Each row is a point. The points of each table are mixes of a few directions, plus a little noise. Count the directions of each table, and those that both share. Where both have some left over, give the other angles between the two spaces (their principal angles), to ten degrees, smallest first.
In the rows, zero is written as 128.

First (5 x 2):
[[102 163]
 [105 158]
 [159  86]
 [127 130]
 [147 103]]
Second (6 x 2):
[[116  98]
 [126 123]
 [127 126]
 [143 164]
 [107  79]
 [149 179]]
Directions: first 1, second 1, shared 0; angles 60

First (8 x 6):
[[169 156 117 154 134 132]
 [161 104 104 175 148 139]
 [108 112 154 104 135 146]
 [129 117  99 149 122 108]
 [ 89 173 119  88  82  75]
 [101 146 149  89 113 121]
 [157 125 166 129 161 181]
 [111  92 117 135 130 123]]
Second, 7 rows:
[[127 180 148  97 112 122]
 [127 176 146  99 113 122]
 [129  67 105 164 147 135]
 [130  49  98 175 153 138]
 [129  97 116 147 138 132]
 [127 165 141 106 117 124]
 [127 162 141 107 117 124]]
Directions: first 3, second 1, shared 1

First:
[[ 78 163 151 121 138  99 147 134 118 142 139]
 [142 120 119 125 126 137 127 124 132 123 122]
 [193  62 105 176 108 162  66 136 135 116 137]
 [122 139 128 114 131 126 143 123 129 128 121]
 [178  90 105 141 117 155 104 125 137 116 121]
 [126 139 125 109 132 128 146 121 130 126 118]
 [157 130 104  88 129 148 158 107 140 114  95]
 [ 28 179 184 150 142  68 132 154 103 160 172]]
Second (8 x 11):
[[ 78  98 161 137 154 110 106 120 114 180 115]
 [168 144 106 115 111 145 156 149 135  83 154]
 [153 114 151 105 113 124 153 163 119 137 155]
 [ 52 112 128 160 178 123  92  96 121 149 105]
 [198 139 124  95  88 140 173 172 132  93 167]
 [142 155  89 137 126 146 131 117 142  80 127]
 [132 134 128 130 120 124 119 115 132 137 113]
 [100 128 137 145 134 113  94  91 130 166  88]]
Directions: first 2, second 3, shared 0; angles 50, 90

First:
[[126 145  98 123 138 116  96 131  98 127 144 104  88  89 122 100 113 133]
 [149 100 156 133  83 175 154 107 170 164 158 110 162 206 114 153 171 139]
 [129 145 116 111 143 124 121 106 116 135 159  96  97 116 123 113 137 135]
 [126 128 158 149 137  98 155 172 163  85  57 229 188 121 180 158 120  87]
 [114 115 120 135 128 126 117 142 106 124 103 126 125 113 113 125  95 137]
 [132 164  94 119 147 103  91 133 102 119 151 114  81  73 138  91 124 122]
 [118  96 169 119 129 154 181  93 151 142 120 120 164 188 112 169 141 142]
 [132 130 114 134 119 128 109 139 119 130 132 122 118 116 124 115 122 129]]
Second (8 x 18):
[[154 110 123 163  79 184 121 135 130 193 149 112 175 108 128 156 143 106]
 [123 119 118 126  94 108  95 179 174  97  86 159 119 138 176 124 119 124]
 [116 122  97 110 118 150 100 117 124 169 138  66 100  70 156 143 116 124]
 [111 125 139  87 160 127 153  66 113 123 168  66  79 189  74 110 138 179]
 [146 147 138 155 144 114 139 135  98 109 139 171 146 137  91 102 133 124]
 [136 132 139 138 126 111 131 143 133  99 123 162 133 165 112 108 133 135]
 [131 139 130 145 150 136 145 124 106 151 120 145 164  63 145 155 122  91]
 [107 130 140 101 154  94 141 125 147  84 101 144 107 154 142 125 121 140]]
Directions: first 4, second 5, shared 3; angles 90

First (10 x 32):
[[124 107 138 143 123 174 149 145 152 101 110 168 121 122 143 125 122 145
  116 103 116 150 164  82 157 164 137 122 126 142 140 106]
 [107 130 121  98 139  83 128 100 108 158 137  99 137 160 127 120 130 115
  133 154 129 104 109 154 107 123 114 137 118 152 116 149]
 [121 160 102 101 162  89 102 142 117 167 135  89 132 125 118 125 154  95
  154 175 125 125  78 157 115  94 108 164 110  92 141 140]
 [176 128 156 166  93 164 125 117 113  74 143 187 159 110 120 139 126 151
  131  80 133 136 157 127 130 133 136  76 155 134 110 122]
 [164 112 167 159  97 184 145 106 114  61 136 233 177 131 134 130 128 160
  131  69 116 149 184  95 146 173 128  65 145 176 114 115]
 [104 130 107 115 159 133 126 166 156 152 107 106  98 118 137 122 136 113
  130 155 115 146 112 104 148 130 127 173 107 100 158 115]
 [150 138 147 120  96  68 116  53  66 130 172 112 173 162 106 133 119 132
  134 119 153  77 114 200  72  98 121  78 154 166  74 172]
 [157 141 130 150 116 139 113 141 127 114 135 125 127 101 115 138 128 131
  131 117 138 130 121 141 125 106 137 119 142  94 126 124]
 [113 115 116 136 130 146 135 161 166 136 105  98  80 110 136 130 112 131
  107 131 132 136 133 106 145 128 149 156 126 103 148 112]
 [ 70 117  96  90 165 100 139 151 161 184 102  60  77 143 142 116 123 107
  114 177 122 122 106 112 135 130 128 191  98 120 154 125]]
Second:
[[129 130 133 117 130 107 123 106 108 131 143 123 150 142 120 121 130 114
  135 129 122 121 121 146 115 124 115 117 127 146 114 139]
 [ 82  94 123 108 145 140 159 136 160 141 102 125 101 151 149 112 115 124
  109 133 109 141 153  80 154 171 129 152 105 166 145 114]
 [128 160 122 122 107 108 138 104  95 147 126 173 141 150 157 157 148 191
  135 152 167  82 124 139 103 127 129 126 132 129 129 152]
 [127  75 134 153 137 152 114 171 186 107 128  24  72  82  86 100  78  52
   97  90  95 175 131 125 154 110 150 136 137 100 123  95]
 [135 142 137 118 118 106 130  88  90 127 143 165 168 155 134 133 142 147
  140 130 137 104 129 147 106 133 115 103 131 159 110 149]
 [149  87 143 167 137 195 116 184 183  77 121 100 100  70  96 104  99  71
  114  76  84 201 150  92 175 134 142 123 136 102 138  81]
 [136 174 114 107 149 102 109 124  94 151 137 151 163 135 131 136 171 128
  164 167 132 119  92 149 111 109 101 143 115 107 137 145]
 [137 160 121 132  99 113 134 111 102 144 125 161 130 138 153 161 141 195
  128 146 175  81 124 142 104 116 139 124 139 115 128 148]]
Directions: first 4, second 5, shared 4
